Each row of a before or after table is a point. The points were changed in one or more steps. Then noise was added and the rows were shuffled. The steps act on how far a point lies along the listed directions, d1 being the first. Name the steps. A step turns or swaps two directions, mirrors them in a line or flattens them onto one, adds a multiple of one to another, or multiplies one. Angles are multiples of 10 degrees, from the lower direction toward the higher: turns from -170 to 170, lines from 10 to 170 but not 90. Use the fewest steps. Two steps may share a direction if one is a turn and the other turns, adds or multiplies; they go together, in the order done. Otherwise the lowest direction goes first.

Directions:
(1): [-30 -15 -34]
(2): [-30 -16  34]
Before, 12 rows:
[[-11  13 -17]
 [-60 -30  -2]
 [ 10  -2 -19]
 [ 12  -9   1]
 [-39  -1  30]
 [-17   3 -17]
 [  9  -3  25]
 [ 18 -11 -18]
 [ 12 -13 -45]
 [-15 -12   1]
 [ -1  -4  46]
 [ 16  34 -11]]
After:
[[ -5 -10 -18]
 [ -3  26 -30]
 [-20 -30 -32]
 [ -8  14  47]
 [ 24   5  12]
 [ 10 -10  -4]
 [ 31  13  32]
 [  3 -19 -21]
 [-39 -21  50]
 [-22   8  -8]
 [ -8  -8  16]
 [-24  -1   0]]
Steps: turn d1 and d2 by 50 degrees

Directions:
(1): [-12  -1   2   4 -60   0   1 -19]
(2): [ 18   2 -19  31   5  27 -35 -22]
(3): [-25 -26 -28  29   7 -33   1   1]
(4): [-11  18   9 -20  13 -29 -22 -41]
Before (13 x 8):
[[-33  -7  -6 -14  38 -51  13   4]
 [ 15  10  15   4 -48  32   2   2]
 [  2 -13  -6  -3  32 -30   2   0]
 [ 21   8  -1 -14   1  15   0  28]
 [  3  13  -6  21 -15 -10 -27 -25]
 [ 28  -1  -2   9   3  42   8  27]
 [-10  -5  -8   6   1 -15 -12 -19]
 [-14   0  -8  -6  14 -28 -11 -33]
 [ 10 -11  10  10  11   7   5  13]
 [ 10  -7  -7  25 -19  28  15  21]
 [ -9  11  10  -2  18 -18  -5  -2]
 [-14  -4  -1 -14  60 -36   5   2]
 [-15   8  -8   3  -4  -4 -16 -30]]
After (13 x 8):
[[ 23   4   7 -10   3  36  12  14]
 [ 15   7   8  -9  -1  22  -3   1]
 [-16  -2  -4  17 -45 -16 -11 -29]
 [-11 -10 -23   7  -1 -28  -7   8]
 [-18 -14 -25  21  11 -31 -18 -24]
 [  3   6  10   7   9   9   9  25]
 [  8  12   1   1 -10  36  -1   0]
 [ 10  11  20 -34  36  10  29  40]
 [-15   9  -6   6   3 -25 -15 -37]
 [ 23  20   3  14 -18  23 -17  -2]
 [ 24  -5   6 -12  30   2  10  18]
 [ 13  -6   7 -13  48  12  26  44]
 [ -2 -11   5  10  17 -16  -4  -6]]
Steps: turn d1 and d3 by 30 degrees; turn d3 and d4 by 150 degrees

Directions:
(1): [-40  49  14 -24 -10   6   4  31 -21 -21  10   3]
(2): [ 42  27   3 -35 -18  32  29 -15   6  11 -19  14]
(3): [-14  11   7  19 -14   5   3 -32 -13  37  46  36]
(4): [  7  30 -60  31  22   4   8   1 -14 -12 -10  18]
(5): [  2 -27 -10 -16  36  27  33  34 -11  18  32  -8]
Before (8 x 12):
[[-10 -37  23  -5  11  -2   8 -24   3  34  32  12]
 [  7   2 -26   4   2  -4 -23  -5  10 -18 -17  11]
 [ 12  12  -5 -38   4  13  22  31  -7 -22 -28 -21]
 [ 14 -10   2  13 -27 -15 -14 -36  18   3 -15  10]
 [ -8 -25   4 -12  26   8  13  16   1  18  29 -17]
 [ 23 -36 -10  18   9   4  -1 -38  20  36   3   8]
 [ -5 -60   3 -20  13  10  16  24  11  19  33 -32]
 [ 13  23  -1  -4  -7   4   6 -12  -6   6 -15   3]]
After:
[[  8 -24  -5  14   9   5  -4 -27  12  31   9   7]
 [-36   6 -13  14  24  -4   8   0 -20  10  34  24]
 [  0  -5  -4  19 -24 -20 -18 -28  11  -3 -13   6]
 [  4 -41 -51  14  35  10  19  23   0  10  23 -17]
 [ 26 -13   0 -16 -11   3 -18 -17  21  -4 -20  10]
 [ 16 -41   2 -17  12  -7   3  18   6 -12 -23 -36]
 [ -6   6  21  -4  -8  -8  -5  -7  -4   6  -6 -10]
 [ -3  -7 -19  -2  34  10  17  17  -4  12  25  -8]]
Steps: add 1 times d3 to d1; multiply d2 by 0.7; turn d2 and d4 by -120 degrees

Directions:
(1): [ 13 -17 -18  60 -17  36 -22  15 -23  14   9  12  20   3 -19  -1 -28 -32
  15   7]
(2): [ 18   6  40  22  21  -2  -5  24   1 -27  45 -26  15 -17 -23 -21  -4  30
 -26  20]
(3): [  7 -34 -43 -30 -23   9  29  16 -13 -16  -6  -7   0 -12 -13 -20   2 -14
 -52  28]
Before, 10 rows:
[[ -9   5   0 -17   3  -9   5  -9   6   4 -18   5  -7   2  11   9   3   0
    6 -11]
 [ -3  -3  -9   3  -8  -4   1  -8   0   6 -12   7  -2   1   6   6   5  -9
   10  -9]
 [ -1   3   0  -5   0  -6   3  -6   1   4 -11   4  -5   1   8   9   7   4
    9  -8]
 [ -8  11  10   3   6   0 -10 -12   6  13 -10  13  -9   7   9  18  -3   1
   22 -18]
 [  4  -4  -2   5  -6   3  -3   1  -1  -1  -1   3   2   5   2   3   0  -5
    2   1]
 [ -4  13   3  -5   9 -10  -3 -10  10   7  -7   9  -5  10  11  10   3   8
   23 -11]
 [  7   3   0  11   4   4  -2  -2  -5   3   2  -1   3   3   0  -5  -4  -4
    6   0]
 [ -5  10   6 -12   4 -13   1 -10  13   1  -5   5  -6   4  13   9   6   2
    9  -9]
 [ -4   3  13  -7   4 -11   5   7  10 -12  10 -12  -5  -6   3  -4   6  12
  -12   4]
 [ 13   0   2  32   2  10 -13   6  -2   1  14  -3   7   2 -11  -3 -11  -5
    5   3]]
After:
[[ -5   3  -3  -1  -4 -10   1 -13   3   6 -13   7  -6   2   9   8   6  -3
   12 -11]
 [-12  16  16 -25  13 -21   5 -13  13   0 -15   3 -11   1  15  11  10  15
    8 -17]
 [ 12   1   2  53  -1  19 -26   3  -6  12  12   6  12   8 -10   5 -18 -16
   25  -5]
 [-10  25  30 -13  17 -24  -5 -18  24   1   1   4  -9   6  20  15  10  17
   23 -18]
 [  5  -5  -3   5  -7   4  -3  -1  -3   1  -3   3   2   6   2   4   0  -7
    2   2]
 [-14  40  48  18  27 -12 -28 -26  19  22  -5  16 -13  14  21  35  -3  16
   59 -41]
 [ -3  12  14  -6   9 -14  -1  -9   8   3  -8   3  -8   2  12  13  11  14
   17 -15]
 [ -1   3  11  -7   4 -10   6  10   8 -14  13 -16  -5  -6   0  -7   7  12
  -18   5]
 [-10  39  36   3  29 -22 -16 -23  23  13  -2   9  -8  14  20  23   4  26
   51 -28]
 [  6   4   3  19   4   7  -8  -5  -4   6   0   2   4   4   0  -2  -6  -6
   16  -5]]
Steps: turn d1 and d2 by -20 degrees; multiply d1 by 1.6; multiply d3 by 3

Directions:
(1): [ -9 -38  -5   8  -9 -17  41 -41  -4 -25 -17 -38 -16  16 -25  19  -8  13
  -7 -40  -2  12 -37  38   7 -11 -30  12 -15 -27   0  -5  12  14  37  26
 -14   1 -13  18 -33 -16   7  34  44 -17   8  19]
(2): [ 19  39 -27   5  -3 -24  -9 -22  -9 -32 -13 -24 -40 -42  10 -28   4 -15
 -24 -10  19 -27  45  -8  -5  27 -40   3  -2  13   5  -4  44  11  -1 -29
  26  19   5 -28  -1   6  32 -14  42 -14   9  -5]
(3): [ 21 -26   8  10   1 -15 -12   3   8  53  10   0   4  -3   5   1 -50  13
  40 -49 -34 -36  16  16   1 -16  -2 -11  36  23  -4 -14   5 -23  -8   7
  19   5  31  -3 -26  22  60  25  -3  -3   4 -17]
Before:
[[  1 -25   5   1  -5 -22  17 -36   1  -8 -10 -33 -25   6 -18  22 -25  13
   11 -48 -17 -10 -19  28   7 -11 -30   7  -4  -1 -10  -3  18  -2  31   4
    9  -4   0  13 -25  -7  32  32  31 -13   7   6]
 [ 25  37 -15 -20  11  -9 -10  13   0 -12   6   3  -5 -33  25 -22  14 -13
  -20  14   8 -25  33 -19   5  12  -1  -1 -14   8   0   9  14  -2 -31 -20
   15   3  -5 -17  16  12  -1 -25  -2   4 -15  -5]
 [  9 -32  -2  10  -2 -16   9  -7  -2  44  -4 -10   1  18  -1  15 -53   5
   35 -49 -35 -21 -11  26  -2 -24 -21   7  18  11   2 -22   8  -4  14   6
    9  10  14  -2 -31   3  55  43   7  -7  14  -4]
 [-13  12  -9   7  -8   3  -5  -9  -5 -15   0  -4  -8 -11   8 -12  22 -11
  -12   0   8   6  20  -6   3   9  -8   6  -5  -5  -2  -8   8  -3  -5 -13
    0  -6  -5  -4  18  -7  15  -1  -4  -3  -2   4]
 [ 10  20   4  -2  16  -4 -14  13   7  -9   6   9   6  -9  16  -7  10 -23
    2  22   8   4  25 -10 -12  15  12  -7   9  14  10   3  10  -3 -21  -9
    6   8  -1 -18   9   0   7 -13 -16  -3  -7 -18]
 [  9 -44   3  16 -13 -26  11 -15  -5  14  -9 -23 -22  13  -4  17 -30  30
   25 -44 -23 -16 -28  22  -1 -17 -28   2  17   8  -5 -13  12 -16  12  23
    2  -6  -2   4 -34  -2  47  50  25 -11   7   5]
 [ -1  35   3 -15  10   5 -32  37   7  12  21  36  25  -8  19 -10  13 -22
  -12  48  19   2  45 -40  -6   0   5  -1   4  21   1   3  -9 -13 -31 -37
   12   5  10 -15  27  20  -3 -31 -37  13 -11 -11]
 [ 16  51 -22   8   3  -8 -30   5  -9 -10  -8  -3 -31 -35  29 -26  11 -12
   -9  18  15 -32  56 -27  -5  35 -21  -3   4  26   7   1  32   7 -10 -30
   24   7   4 -25  13   9  21 -27  16  -2  -1 -11]]
After (8 x 48):
[[ 10 -20   7   2  -3 -24   2 -25   3  10  -3 -24 -22  -3  -9  17 -39  14
   22 -51 -22 -25  -3  21   3 -11 -24   1   8  13 -11  -6  17 -13  19  -3
   21   0  13   6 -24   6  47  30  21 -10   8  -2]
 [  9 -45   6  15 -14 -25   5  -7  -4  28  -5 -17 -18  13   0  17 -35  30
   30 -42 -30 -20 -23  21  -1 -18 -20  -1  23  13  -3 -13  10 -23   5  23
    3  -4   3   4 -34   1  50  50  16  -9   6   1]
 [  2 -40   7   9  -1  -6  12   1  -2  52   2  -2  13  29  -5  23 -49   8
   38 -39 -40 -10 -23  26   0 -29  -7   6  18   9   1 -18  -4  -6  13  13
    2   4  10   5 -30   0  39  44  -8   0  11  -2]
 [ 13  39  -3   3  10   8 -45  35  -1  27   8  25   0 -22  36 -20   3  -5
   15  30   1 -32  50 -35  -5  23  11 -12  19  35   4   2   4  -9 -26 -21
   19  -3  14 -19  24  17  12 -27 -26  13  -7 -18]
 [-13  24   8 -19   9  15 -18  39  10   5  19  40  36  11  10   3  26 -18
  -16  60  21  24  19 -34  -4  -7  15   1  -7   5   0   8 -27  -9 -22 -23
   -6  -3  -5  -3  30  10 -30 -27 -44  18 -13  -1]
 [ 22  29  -5 -23  15   1 -14  27   4   4  11  15  10 -24  27 -18  13 -10
   -9  18   0 -21  25 -21   4   3  15  -5  -7  10  -3  10  -2 -11 -39 -17
   10  -4  -2  -9  21  15  -7 -27 -23  12 -18  -7]
 [-11  12 -10   8  -8   4 -11  -2  -3  -6   5   1  -6 -11  11 -13  18 -11
   -5   0   4   3  24  -7   2  10  -3   2   1   3  -1  -6   7  -8 -11 -13
    3  -7   0  -5  18  -2  19  -1 -10  -2  -3   2]
 [  4  12   8  -5  15   2 -12  19  10  -5  10  16  16   1  13   0  14 -20
    3  28   6  14  16  -9 -12  10  21  -7   5   9  11   4  -2  -4 -22  -4
   -2   3  -1 -13  12  -2  -7 -10 -27   0  -8 -16]]
Steps: turn d1 and d2 by 40 degrees; turn d2 and d3 by 40 degrees
